Rows are points. Each copy is the shape, with its points in the same order, turned, moved and blurred by noise. Say if it was mirrored as well.

Shape, 7 rows:
-.31 .16

-.16 .07

-.11 .17

.78 .23

-.24 .02

-.01 -.22

-.30 -.02
Copy 1 (7 x 2):
-.26 .17

-.15 .08

-.27 -.03

-.08 -.85

-.15 .16

.18 -.01

-.07 .27
Copy 1 is: mirrored
Copy 2:
-.33 -.05

-.19 .00

-.22 .11

.43 .73

-.21 -.09

.12 -.13

-.24 -.16
Copy 2 is: only turned

Shape:
.43 -.06 .25

.39 .05 .18

.11 -.48 -.14

-.31 -.25 .15

-.06 .58 -.05

-.09 .12 -.32

.41 -.15 .24
Copy 1 (7 x 3):
.50 -.02 .21

.47 -.12 .14

.04 .41 .02

-.25 .05 .34

.03 -.67 -.12

-.12 -.18 -.24

.47 .07 .23
Copy 1 is: mirrored
Copy 2, 7 rows:
-.05 -.02 .53

-.15 -.06 .45

.42 -.16 .13

.29 .32 -.10

-.55 .06 -.15

-.09 -.17 -.27

.05 -.03 .51
Copy 2 is: mirrored
Copy 3, 7 rows:
.13 -.31 .17

.03 -.30 .10

.56 .06 -.18

.25 .43 .05

-.50 .06 -.18

-.04 .19 -.41

.21 -.29 .20
Copy 3 is: mirrored
Copy 4:
.22 -.28 .32

.30 -.24 .23

-.27 -.34 -.11

-.30 .21 .07

.53 .40 -.07

.15 .13 -.36

.10 -.33 .27
Copy 4 is: only turned

Shape:
-.48 -.06 -.06 .42

-.40 -.23 -.25 -.35

-.40 -.41 -.30 -.10

.15 .14 .38 .43

-.14 -.28 -.01 -.12

.20 .17 -.42 -.25

.19 .08 .45 .24

.26 .38 -.06 -.13

-.01 -.29 -.16 -.07

.13 .27 .02 -.09
Copy 1 (10 x 4):
-.07 .43 -.17 .52

-.71 -.02 -.08 .32

-.54 .05 -.06 .66

.39 .37 .20 .01

-.38 .09 .19 .21

-.20 -.47 -.19 .03

.25 .37 .32 -.16

.12 -.28 -.12 -.21

-.29 -.06 .22 .36

-.06 -.08 -.08 -.11
Copy 1 is: only turned
Copy 2 (10 x 4):
-.53 .01 .16 -.26

.15 .47 .18 -.39

-.09 .53 .03 -.32

-.20 -.57 -.10 .05

.09 .17 -.08 -.23

.30 .18 .33 .27

-.01 -.55 -.17 .01

.30 -.24 .31 .25

.07 .25 -.11 -.03

.23 -.21 .23 .08
Copy 2 is: only turned
Copy 3, 10 rows:
.40 .51 .32 .11

.45 .31 -.20 -.43

.67 .32 -.22 -.25

-.16 -.09 .27 .34

.33 .04 -.06 -.20

-.13 .20 -.57 -.14

-.12 -.20 .28 .21

-.39 .04 -.23 -.06

.36 .05 -.22 -.06

-.23 .07 -.16 -.06
Copy 3 is: mirrored

Shape, 12 rows:
.43 .39 -.25 .54 .31 .27

.35 -.42 .10 .17 -.38 -.02

.63 .29 -.20 .14 .10 -.06

-.01 -.04 .24 .08 -.22 -.07

.24 .31 .09 .22 .28 .10

.25 .20 .03 .34 .33 -.16

-.01 .02 .30 -.33 -.09 .32

.31 -.11 .26 .20 -.29 .17

.04 -.52 -.08 .33 -.37 -.05

-.54 -.08 .08 -.21 -.21 .01

-.48 .13 .21 -.14 -.57 .01

-.22 -.21 .05 -.25 -.38 .09
Copy 1, 12 rows:
-.14 -.06 -.04 -.60 .57 .17

-.21 -.28 .13 -.33 -.58 .04

-.30 .09 .31 -.61 .23 .03

.00 .01 .21 .05 -.29 .04

-.09 -.04 .15 -.18 .39 -.01

-.29 -.05 .25 -.18 .39 .24

.06 .06 .09 .06 -.17 -.53

.06 -.28 .13 -.28 -.23 -.03

-.28 -.16 -.13 -.17 -.61 .26

-.01 .36 -.08 .39 -.34 -.09

.35 .44 .11 .28 -.51 -.04

-.04 .22 -.02 .14 -.57 -.24
Copy 1 is: mirrored
Copy 2 (12 x 6):
-.12 -.09 -.80 -.39 -.08 -.01

.14 -.49 .22 -.18 -.40 .02

.23 -.12 -.36 -.58 -.01 -.06

.07 .03 .15 .10 -.20 .14

.18 .01 -.51 -.05 .05 .15

.30 -.08 -.52 -.05 -.01 -.17

-.04 -.03 .16 .05 .25 .46

.09 -.30 .03 -.12 -.29 .34

-.06 -.32 .35 .03 -.47 -.20

-.14 .29 .43 .42 .11 .01

-.06 .50 .49 .19 -.18 .31

-.11 .05 .53 .08 .01 .13
Copy 2 is: only turned
Copy 3, 12 rows:
.00 .56 .57 .27 .26 -.40

.32 -.19 .09 .50 -.11 .24

-.11 .48 .14 .39 -.17 -.30

.24 .03 .05 .02 -.02 .32

.17 .45 .20 .04 .17 -.19

-.05 .43 .07 .20 .28 -.11

.41 -.07 .13 -.32 -.30 -.07

.43 .12 .27 .27 -.10 .19

.21 -.29 .23 .42 .18 .41

.03 -.37 .05 -.52 .03 .28

.02 -.17 .19 -.45 -.19 .60

.14 -.41 .09 -.16 -.21 .21
Copy 3 is: mirrored
Copy 4, 12 rows:
.25 .02 -.48 -.13 -.45 .55

.53 -.55 -.05 .03 .03 -.34

.50 -.15 -.17 -.47 -.30 .40

.19 -.32 .18 .21 -.16 -.13

.29 .08 -.12 .02 -.34 .31

.43 .03 -.03 .10 -.11 .41

-.01 .12 .13 -.04 -.26 -.41

.39 -.27 -.15 .10 -.27 -.27

.26 -.64 -.18 .17 .26 -.23

-.34 -.30 .37 .24 .05 -.23

-.32 -.48 .44 .30 -.34 -.27

-.16 -.37 .25 .05 -.02 -.39
Copy 4 is: mirrored
